Every row gives one point. A path goes straight from each point to the next, and from the last back to the first. The post is the endless flat space through its rows: a point in 2 columns, a line in 3, a plane in 4, and so on, so that a path can go around it. Count how often the path circles the post. Going back the other way cancels.

Post:
| -20 |  20 |  -1 |
|  16 | -37 | -12 |
Path:
|  -7 | -66 | -11 |
| -44 | -23 |  30 |
|  41 | -26 |  17 |
|  60 |   2 | -24 |
|  49 |  -2 |   6 |
|   4 |  55 |  23 |
|  21 | -25 | -24 |
|   3 | -38 | -24 |
|  38 |  -4 | -38 |
|  11 |  95 |  23 |
|  -8 | -26 |  49 |
| -48 | -20 |   2 |
| -36 | -40 |  19 |
|  10 | -42 |  10 |
| -76 | -27 |  29 |
| -39 |   2 | -13 |
|  17 |  29 | -30 |
|  50 |  63 |   9 |
|  24 | -39 |   5 |
|  28 |  26 |  -4 |
|  -4 |  33 | -45 |
|   7 | -39 | -50 |
|  51 |   8 | -21 |
|  20 |  17 |  13 |
|  55 |  -9 | -47 |
|  -9 |   1 | -31 |
Times around: 0

Post, 5 rows:
| -18 |  15 |   9 | -19 |  24 | -18 |
| -11 |  -8 |  13 |  -7 |  -5 | -21 |
| -18 | -11 | -20 |  -1 |  -5 |   2 |
|   0 |   2 |  16 | -38 |  10 |  10 |
|  41 |   9 | -21 |  71 |  -7 |  63 |
Path, 24 rows:
| -22 |  52 |  -3 |  19 |  15 | -31 |
| -11 | -15 | -16 | -27 |   0 | -25 |
|  34 | -33 |  -7 |  10 |  14 |  43 |
|  15 |  -2 |  36 |  17 |  -5 |  22 |
| -14 |  -6 | -31 |   1 | -44 |  21 |
|  33 |  50 | -16 |  26 |  14 |  27 |
|  13 |  -5 |  30 | -33 |  23 |  -9 |
|   5 |  -6 |  13 |  24 |  27 |  32 |
| -26 |  21 | -29 |  95 |  -8 | -10 |
| -34 |  39 |  42 | -70 |  64 |   6 |
|  20 |  31 |  15 |  58 |  54 | -15 |
|  -9 | -14 | -21 |   1 | -10 |  -9 |
| -14 |  21 | -31 |  25 | -13 |  26 |
| -27 | -43 | -10 |  64 | -68 | -25 |
|  31 |  -3 |  28 |  77 |  11 |   5 |
|   3 | -36 | -30 |   3 | -19 |  -2 |
|   5 |   0 | -31 | -21 |  -9 |  11 |
|   9 | -16 |  15 |  39 |  28 | -42 |
|   1 | -20 |  20 |  -1 |  -2 |  37 |
| -16 | -18 | -42 |  31 | -45 |  33 |
|   0 |  20 |  10 | -19 |   5 |   0 |
|   6 | -23 |  -8 |  11 |  -5 | -35 |
|  20 |  -9 |  37 |  26 |  18 |   1 |
|  -2 |   9 | -12 |   5 |  11 |  37 |
Times around: 2

Post:
|  34 | -19 |  48 |   6 | -10 |  -7 |  18 |  14 |  -6 |  -3 |  21 |
|   9 | -25 | -23 |  38 |  25 |  26 |   6 | -37 | -30 |  13 | -20 |
|  16 |  22 |  66 |  14 |  44 |  42 | -13 |  53 | -26 |  16 | -36 |
| -14 |  29 |  25 |  10 |  -4 | -25 | -24 |  72 | -20 | -40 | -13 |
| -18 | -29 |  20 | -19 | -30 |  -4 | -10 | -22 | -24 | -56 | -21 |
|  52 |  14 |  54 | -19 |  17 |  15 | -36 |   1 |   1 |  -2 |  -9 |
|  -1 |  39 |  29 |  11 | -15 |  -4 | -49 |  13 |  -9 |  19 | -21 |
|   4 |  31 |   9 |  43 |   1 |   1 |   3 | -17 | -16 |   0 |  39 |
|   2 |  40 |  32 | -17 |   2 | -12 | -17 |  19 |  16 |   8 | -10 |
|   9 |  31 |   1 |   4 | -18 |  19 |   3 |  27 | -24 | -18 | -29 |
Path:
|  28 | -11 |  68 |  -4 | -46 |   3 | -52 |   5 | -15 |  37 |  27 |
| -38 |  34 |  39 | -28 |  -4 |  -2 |  16 |  16 |   3 |   6 |  -7 |
|   1 |  95 | -14 |  53 |  54 | -21 | -69 |  57 | -41 |   0 | -13 |
|  72 |  12 |  37 |  -9 |  27 |   8 | -58 |   9 | -16 |  35 |  21 |
| -51 |  12 |  20 |  39 |  -8 | -17 | -42 |   4 | -10 |  27 |  27 |
|  20 |  15 |  62 |   1 | -11 |   4 | -34 |  42 |  23 |  35 |  -7 |
| -56 | -58 |  18 |   7 |   7 | -43 | -23 |  56 | -29 |   4 | -10 |
| -58 |  -4 |  53 | -19 | -11 | -46 |  21 |  68 |  -8 | -14 | -15 |
| -14 |  20 |  29 |  47 |  -4 |   7 |  -7 |  33 | -35 |  46 | -34 |
|  13 | -44 |  43 |  -2 |  27 |  -1 |   4 | -43 | -18 |  24 |  -6 |
|   9 | -12 | -12 | -22 |  -3 |  -7 | -15 |  -2 |  -4 |   9 |  -6 |
|   6 | -29 |   4 | -11 |  16 |   0 | -14 |  19 |  -5 | -27 | -23 |
|   7 |  13 |   3 |  -1 |  72 |   4 | -33 |  27 | -12 | -73 |  12 |
|  18 |   5 |  41 | -11 |  12 |  19 |   6 |  48 | -17 |  -9 |  -1 |
|  27 | -33 |  17 |   4 |  17 |  64 |  18 | -45 | -60 | -30 | -24 |
|  16 |  25 |  34 |   5 |  43 | -22 |  13 | -40 |  33 |  44 |  26 |
| -18 |   2 |  45 |  23 | -17 |  16 |  25 |  40 | -18 |  -2 | -59 |
|  40 |  20 |   4 |  23 |   9 |  45 | -22 |  76 | -19 |   0 | -57 |
|  29 |  35 | -25 | -56 |  12 |  32 | -34 | -26 |  28 | -29 |   0 |
| -15 |  22 |   2 |  26 | -30 | -19 | -23 |  39 | -41 |   0 |   7 |
|  63 |  12 |  18 |  -8 |  25 |   3 |   6 |  36 | -13 |  12 | -27 |
|  34 |  29 |  43 | -31 | -40 |  36 |   2 |  -7 | -12 | -26 | -39 |
|  25 |  47 |  48 |  14 | -52 |   9 | -25 |  10 |  11 |  -2 | -11 |
|  -7 |  11 |  35 |  56 |   1 | -52 | -32 |  33 | -26 | -40 |  14 |
|  43 |  66 |  94 |  -9 |  20 |  25 | -15 | -24 |   3 |  54 | -12 |
|  37 |  30 |  -1 | -26 |  -4 | -12 |  51 |  -1 |   4 | -12 |  53 |
| -44 |  -3 |  23 |   5 | -26 |  10 | -25 |  21 | -37 |   4 |   4 |
| -34 | -23 |  37 | -32 |   8 | -28 |  19 |  23 |  43 | -53 |  35 |
|   7 |  57 |  65 |  17 | -15 |  69 |  10 | -34 |  22 |  46 | -28 |
|  30 |  36 |  16 |  -4 | -21 |  20 | -36 | -27 | -22 | -32 | -29 |
|   2 |  28 |   9 | -11 |  -9 | -25 |  -1 | -12 |  17 | -58 |   2 |
|  21 |   9 |  70 |  13 | -36 |  55 | -33 | -32 |  -1 |  -1 |  10 |
Times around: 1

Post:
|  18 |   9 |  33 |  16 | -41 |  11 | -29 | -10 |  -3 |  22 |   0 |  -4 |  13 | -43 | -21 |   1 | -29 |  14 |
|   0 |  -4 |  22 |   9 | -22 |  -8 |  -2 |   3 | -26 |  39 | -32 |  -7 | -11 | -31 |  48 | -20 | -18 |  13 |
| -29 | -38 |  10 | -27 | -28 | -20 | -10 |  25 | -13 |  -2 | -33 | -14 |  -4 |  11 | -24 |  12 | -32 | -20 |
| -43 |  18 | -21 |  -5 |  12 |  24 | -26 |  -1 |   9 |   5 | -22 | -22 | -27 | -11 |  -1 | -11 |  18 | -34 |
|  -3 |  -3 |   9 |  57 | -12 | -18 |   4 | -13 | -11 |  -3 |   9 | -15 |  20 | -45 |  -5 |  -1 | -11 |  29 |
|  17 |  -7 |  -1 | -17 | -36 |  24 |  -2 |  -3 |  16 | -22 | -40 | -37 |   9 |  -2 |  20 |   8 | -22 |   7 |
| -11 |  35 |  -7 |   6 |  10 |   9 | -27 |  30 |  -3 |  -7 | -36 |  -5 |   3 | -22 |  -8 |  10 |  13 | -40 |
|  -5 | -12 |  20 |   1 | -27 |  -2 | -14 |  17 | -14 |  -8 | -24 | -44 |  17 |  23 |  16 |   3 |  40 |  19 |
|   7 |   7 |  53 | -22 |  -1 |  53 |  -3 |  26 | -29 | -13 |  -8 |  10 | -40 | -34 |  -1 |  15 |  -9 | -23 |
|  13 | -27 |  28 |   2 | -12 | -32 |  -3 |   3 | -46 |  19 | -51 |  10 |  -5 | -25 |  -9 |   4 |  -3 |  21 |
|  12 |   9 |   6 | -36 | -33 | -25 |  25 |  -9 |   8 |   4 | -21 |   8 |  17 |  -8 | -31 |  41 | -35 |  -2 |
|  -5 | -14 | -14 |  69 |   4 |  -5 |  -2 |  -5 |  17 |  28 | -15 |   1 | -29 | -25 | -18 | -21 | -14 | -13 |
|  -5 | -25 |  11 | -10 |  -3 | -23 | -30 |  -3 |  16 | -31 |  -2 |  11 | -17 |  11 | -22 |   7 |  34 | -28 |
| -18 | -20 | -23 |   9 | -39 | -19 |  -4 |  12 | -14 |   4 |   3 |  43 | -27 |   1 | -23 |  29 |   1 |  -3 |
|  29 | -36 |   4 | -50 | -40 |   1 |  48 |  27 | -26 | -41 | -10 |  31 |   1 |  12 | -25 |  -5 | -18 |  -3 |
|  -7 | -29 | -20 |  12 | -11 |  44 | -22 |   5 | -15 |  16 |  39 | -17 |  16 |   3 | -12 |  57 |   5 |  -9 |
|  22 |  18 | -30 |   7 | -33 | -28 |  33 | -10 | -11 | -17 | -41 |  -6 | -27 |  -3 |  -3 | -38 | -24 | -22 |
Path (29 x 18):
|  32 | -12 | -11 | -11 | -48 |   2 |   4 |   2 | -42 | -30 | -32 | -20 |  18 |  32 |  39 |  17 |   2 | -21 |
|  16 | -34 |  34 |  11 | -53 |  -9 |  11 |  36 | -41 |  22 |  35 |  10 |  12 | -23 |  -9 |  20 |   0 | -17 |
|   4 |   3 |  23 |  18 |   8 |  -7 | -12 |  13 |  23 |   7 |  13 |  11 |   8 | -46 |  35 |  24 |   7 | -13 |
|   1 | -15 | -32 |  51 |  21 |  17 | -38 | -10 | -18 |  23 |  34 | -38 |   3 |  -7 |  39 |  16 |  13 |   1 |
| -14 |   1 | -24 |  31 |  10 |  19 |  16 |   9 |  -3 | -40 |  23 |  21 | -26 |  -3 |  21 | -16 |  -4 | -24 |
| -26 |   1 | -43 | -19 |  15 |   4 |   0 | -56 |  40 | -30 |   7 | -34 |  33 |   7 |  -4 | -53 |   9 | -40 |
|  -7 | -25 |  13 |  35 | -77 |  20 | -20 |   8 |  -3 | -10 |  12 | -17 |  21 | -23 | -29 |  22 | -64 |  -3 |
|  -2 |   9 |  -7 |  -1 |  10 |  12 |  12 |  12 |  27 |  10 | -61 | -29 |  28 |  13 | -26 |  -7 | -11 | -15 |
|   9 | -10 |  12 |  25 | -28 |   7 |  -5 |   7 | -15 | -10 |  49 |  -3 | -28 |  18 |  -9 |  -8 | -20 |   1 |
|   7 |  20 | -19 |  -2 |   3 |  15 |  16 |  37 | -31 |  -8 |  12 |  34 | -46 | -22 |  37 |  12 |  32 | -20 |
|  -2 |  19 | -23 |  40 |   9 |   4 | -41 |   7 |   4 |  -1 | -69 |   4 | -58 | -45 |   3 | -46 |  27 | -42 |
|  34 | -12 |  24 |  27 | -50 |  -1 |  49 |  27 | -19 | -33 |  -3 |  31 | -23 | -13 | -31 | -16 | -29 | -29 |
| -44 | -38 |   1 | -46 | -40 | -17 | -33 |  -1 |  32 | -63 |  11 |  31 |   4 |  20 | -38 |   1 | -33 | -36 |
| -14 | -10 |  23 |  -8 |  27 |   2 |  23 |  10 | -12 |  10 | -35 | -15 | -20 |  15 |  30 |  -5 |  -7 |  -7 |
|  -2 |   4 |  43 |  17 |  45 |  23 | -36 | -19 |  17 |  15 | -65 |  12 | -13 | -52 |  24 |  -4 | -49 | -27 |
|  36 |  -3 |   5 | -33 |  26 |  36 |   9 |  11 | -17 |   9 | -90 |  35 | -34 | -51 |  26 | -13 | -24 | -34 |
|  39 |   2 |   4 |  -1 | -39 |  35 | -32 |  23 | -19 |  -3 | -18 |  18 | -24 | -30 |  31 |  -7 |  26 | -11 |
|  31 | -15 |  17 | -59 |   8 |   4 | -30 |  49 |  -7 | -51 | -95 |  -5 | -27 |   1 | -11 |  19 |  30 | -32 |
| -34 | -42 |  20 |  10 | -26 |  -6 |  15 |  14 | -44 | -20 |   6 |  16 | -42 |   5 | -41 |  41 |  -1 |  63 |
|  14 |  -3 | -32 |  11 | -43 | -10 |  -4 |  17 | -30 | -34 | -20 | -18 | -32 | -18 |   3 |  -4 | -46 | -13 |
|  -5 |  -7 |   5 |  23 | -67 |  19 | -18 |  41 |   9 |  31 |  -8 | -24 |  -3 |  -8 |   5 |  -6 |   3 |  10 |
|  -2 |  43 |  10 |  13 | -95 |   3 |  -2 |  14 |  10 |   6 |  -3 |  37 | -30 | -30 | -12 | -42 | -25 |  -5 |
|  53 | -11 |  15 |  39 | -43 |  23 | -20 |  16 |  -1 |   0 |  12 |  15 |  52 |   3 | -62 |  -4 |   5 |  16 |
| -20 |   2 |  22 |  -9 | -25 | -11 |  21 |  -4 |  41 | -29 |   7 |  16 | -27 |  39 |   0 |   9 |  15 |   9 |
|  11 | -34 | -44 |  -4 | -49 | -16 |  12 |  12 | -43 | -27 |  31 |  42 | -28 | -17 | -39 |  26 | -40 |   7 |
|  10 | -45 |  32 |   4 |   0 |   1 |  27 | -13 |  11 | -23 | -42 | -46 | -26 | -23 |  21 |  -8 | -26 |  14 |
| -15 | -34 | -21 |  -3 | -51 |   6 | -18 |  11 | -15 |  14 | -14 |   9 |   0 | -36 |  -5 | -21 | -36 |  23 |
|  37 | -12 |  18 | -56 | -29 | -27 | -33 | -35 |  44 | -47 | -64 | -47 |  28 |  25 | -42 |  11 |  -6 |   5 |
| -38 | -34 |   3 |  11 | -19 | -71 |  14 | -44 |   5 |  -7 |  22 |  26 |   7 |  10 | -56 |  -1 | -41 |   3 |
Times around: 0

Post (17 x 18):
|  63 | -82 |   0 | -10 | -12 | -23 | -14 |  13 |  11 |  37 |  -9 |   8 |  13 |  18 |   1 |  11 |  27 |   4 |
|  47 | -48 | -51 |  -6 |   1 | -36 | -48 |  20 |  28 |  10 | -31 | -17 |  27 | -49 |  32 |  -4 |  27 |  -9 |
|   3 |  -5 | -16 |  47 | -30 |  -3 |  -6 |   6 | -30 |  46 |   0 | -19 |  38 |  41 |   3 | -40 | -46 |  28 |
|   0 |  33 | -38 |  -6 | -16 |  17 | -21 | -30 |  -9 | -48 | -14 | -20 |  38 |  32 |  15 |  15 |  10 |  21 |
|   6 |  16 | -15 |  44 | -17 | -52 | -49 |  26 |  28 |   1 |  33 |  -7 |  15 |   2 |  15 | -58 |  56 | -13 |
|  18 | -25 |  21 | -31 |   8 |  -4 |  19 | -28 | -14 | -23 | -19 | -16 | -30 | -20 | -69 |  -8 | -12 | -19 |
| -15 |  93 | -40 |  28 |  10 |  26 |  23 | -27 |  -1 | -35 | -33 | -22 | -42 | -55 |  -4 | -18 |   2 | -32 |
|   7 | -38 |   6 |   6 |  -7 | -25 |   0 |  29 | -29 |  16 | -21 | -13 |  44 |   5 |   4 |  40 | -25 |  -2 |
| -36 |  42 |  16 |  -6 |   5 |  16 | -11 |  -5 |  11 |   5 |  21 |  -6 |  13 |  28 |  12 |  -3 |   7 | -14 |
|  -4 | -31 |   3 | -10 |  -8 |  33 |  -1 |  42 |  -8 | -24 |  27 |  22 | -31 | -11 |  36 |  21 | -15 | -10 |
| -32 |  25 | -13 |  25 | -18 |  -1 | -23 |   6 | -18 |  12 |  -3 | -23 | -20 |  19 |  55 |  14 | -25 |  47 |
|   3 | -33 |  23 |   1 | -21 |  -9 | -27 |  50 |  38 | -27 | -21 |  -7 | -28 |   9 |  34 |  34 | -37 |   7 |
|   5 | -45 |  18 |  45 |  38 |  -7 |  -2 | -43 |  11 |   7 | -17 |  56 |  -7 | -12 |   0 |   8 |  26 |  13 |
|  26 |  -5 | -54 |  22 | -17 |   2 | -31 | -45 |  20 |  -3 |   3 |  27 | -53 | -17 |  46 |   9 | -16 | -13 |
| -26 | -14 | -74 |  -9 |  36 |   9 |  10 |  22 |  15 |  -7 |  -4 |  27 | -26 | -50 | -35 |  29 |  12 | -23 |
| -51 |  -6 |  12 | -52 |  49 | -36 |  24 |   4 |  18 |   8 | -16 |  83 | -49 | -32 |   7 |  10 | -13 |  41 |
| -17 | -42 |   1 | -55 | -20 |  -2 |  43 | -43 |  33 |   5 | -18 |  43 | -59 | -42 | -15 |  14 | -25 |  16 |
Path (24 x 18):
|   2 |  19 | -10 |  23 | -24 |   2 |  23 |  57 | -18 |  44 |   9 |  18 | -22 |   0 |  17 | -35 | -58 |   5 |
|  22 |   9 |  15 |   7 |  39 | -38 |  28 |  15 | -50 |  20 |   3 | -14 | -37 |  -4 |  -9 | -12 | -34 |  36 |
|  36 | -57 |   5 | -29 |  -6 |  59 |  37 | -15 | -32 |  20 | -40 | -59 |  13 |  31 |  -9 |  49 | -78 |   4 |
| -10 | -34 |  -5 | -54 | -19 | -53 | -57 |  28 | -54 | -22 |   0 | -13 | -16 |  23 |  59 |  22 | -71 |  17 |
| -73 |  47 | -15 |  24 | -23 |   9 |  33 |  40 | -37 |  38 |  -3 |  12 | -38 | -22 | -20 | -25 | -39 |  13 |
| -24 | -15 |  -8 | -84 |   6 | -68 | -12 |   9 |   9 | -54 | -14 |   4 | -57 | -45 | -23 |  19 | -89 |  46 |
| -32 |   4 |  34 | -51 | -19 | -39 |  15 |  12 |   2 | -42 |  -2 | -30 |   0 |  31 |  31 |   4 | -43 |  55 |
| -26 | -18 |  24 |  -8 |  22 | -61 |  36 |  10 | -10 |  59 | -55 |  34 | -35 |  10 |   6 |  -4 | -52 |  28 |
| -35 |  36 | -70 | -52 | -37 |  23 | -30 | -58 |  45 | -39 |  19 | -10 | -68 | -28 |   6 |  37 | -31 | -73 |
|   4 |  10 | -35 | -60 |   3 |   0 | -42 |   8 |  25 | -51 |  -9 |   3 | -24 | -26 | -20 |   2 | -12 | -62 |
|   3 | -24 |  -4 | -38 |  -8 |  18 | -11 | -27 |  10 | -11 |   8 |   2 | -37 | -49 |  -4 |  67 |  22 | -17 |
|   1 |  18 |  14 |  39 |  31 | -11 |  62 | -15 | -23 |  -1 |   5 |  69 | -72 | -87 |  14 |  -7 |  13 |  -1 |
| -31 | -68 | -61 |   6 |  50 | -45 |  14 |  39 |  -5 | -21 | -24 |  32 | -33 |  -6 | -17 |  24 | -31 |  95 |
| -45 | -20 |  -7 | -45 |  36 | -18 | -37 | -35 |  14 | -43 | -23 |  56 | -27 |   1 |  12 |  64 | -24 |  17 |
|   2 |  -2 | -31 | -30 |  -2 |  48 |  51 | -61 |  19 |  29 | -58 |   8 |   3 | -40 | -34 |  22 | -10 | -22 |
|  44 |  79 | -64 | -16 | -32 | -26 | -33 | -41 |   5 | -22 | -10 | -29 |  28 | -16 |  77 |   8 |  27 |  -7 |
|  18 | -45 | -33 |   1 |  22 | -11 |  -3 |  39 |  59 | -31 | -15 |   9 |  22 | -69 |  17 | -11 |  32 | -27 |
|  11 |  10 | -63 | -23 | -67 |  12 |   9 | -88 |  20 |  -5 | -30 | -56 |  22 |  -1 |  22 | -21 | -14 |  15 |
| -33 |   5 |  53 | -21 | -70 |  11 | -21 | -72 |   4 | -41 |  -6 |  20 | -53 |   4 |  49 |  43 |  -5 |  16 |
|  31 | -93 | -30 |  -9 |  11 | -15 |  -9 |  24 | -12 |   1 | -33 |  20 |   6 | -75 |   0 |  67 | -17 | -25 |
| -14 | -31 | -37 | -95 |  -7 |  44 |  33 |   2 |  37 |  19 |  -9 | -27 |  16 |  26 | -55 |  31 | -38 |  25 |
|  -4 |  -7 | -34 | -69 |  12 | -45 |   6 |   6 |   5 |  -3 |   5 |  24 |  -9 | -39 |  53 | -15 |   1 |  -3 |
| -41 |  15 |  24 | -39 |   5 | -62 |  -8 |  37 | -16 | -76 |  -1 |  12 | -66 | -47 |  20 |   1 | -38 | -10 |
|  49 |  22 |   6 | -11 | -40 |  33 | -28 | -36 |  58 | -28 | -20 | -26 |  65 |  20 |  22 |  11 |  61 | -71 |
Times around: 5
